Rows are points. The points of each table are mixes of a few directions, plus a little noise. Count the directions of each table, and those that both share. Where both have some left over, give the other angles between the two spaces (their principal angles), to ten degrees, smallest first.
In the rows, zero is written as 128.

First (7 x 3):
[[105 104 124]
 [101  99 123]
 [189 193 138]
 [120 118 127]
 [151 153 132]
 [164 166 134]
 [ 66  63 118]]
Second, 4 rows:
[[103 102 124]
 [ 96  95 123]
 [195 198 139]
 [117 117 126]]
Directions: first 1, second 1, shared 1

First, 7 rows:
[[ 35  96 141 166 102 106 130 178]
 [ 92 116 126 127 123 144 145 145]
 [205 139 135 107 153 161 144 131]
 [185 135 174 128 137 109 147 177]
 [109 111 132 160 127 166 131  62]
 [181 142  77 124 141 112  64 134]
 [ 88 157 112  83 112  97 134  68]]
Second:
[[140 103 145 158 139 179 147 134]
 [128  92 152 174 137 190 151 133]
 [ 11 104 141 179  89  86 115  95]
 [171 170 100  67 134  86 111 136]
 [ 95 170 100  80 105  33  94 114]
 [169 144 118 100 140 130 128 139]
 [149 116 137 139 139 163 140 136]
 [162 125 131 126 142 156 138 138]]
Directions: first 5, second 2, shared 2

First, 11 rows:
[[133 119 152 120  96  93 135 102 142 114 131 131]
 [136 113 172 113  70  66 139  82 153 101 133 134]
 [136 114 172 114  71  67 139  83 153 102 133 133]
 [127 130 123 130 135 137 127 134 125 132 127 127]
 [130 125 137 125 116 116 131 119 133 123 129 129]
 [114 153  53 153 226 233 109 205  86 173 120 118]
 [127 130 122 130 135 136 126 133 125 131 127 127]
 [136 113 172 113  70  65 140  82 153 102 133 133]
 [136 114 169 114  73  70 138  85 151 104 133 133]
 [119 145  78 144 194 198 115 180 100 158 123 122]
 [115 152  57 152 221 228 110 202  88 169 120 119]]
Second:
[[104 133 130 116  13 126  99 220 247  59  63 119]
 [ 31 176 138 171 139  84 160 148 157 118  21 103]
 [199  86 133  92  84 159 118 154 123 138 195 130]
 [161 105 159 112 116  91 141  65 104 133 172 138]
 [109 144 113 143 173 135 128 113 108 137 118 131]
 [129 135 111 133 168 134 110  85 111 123 141 147]
 [117 136 131 136 153 106 128  79 116 123 127 139]
 [112 137 121 141 152 142 144 155 110 152 113 112]
 [145 116 124 122 116 163 142 195 119 157 136 105]
 [158 114 126 110 113 125 100  90 139 103 162 153]
 [143 124 120 132 181 143 139 103  73 164 160 129]]
Directions: first 1, second 4, shared 1
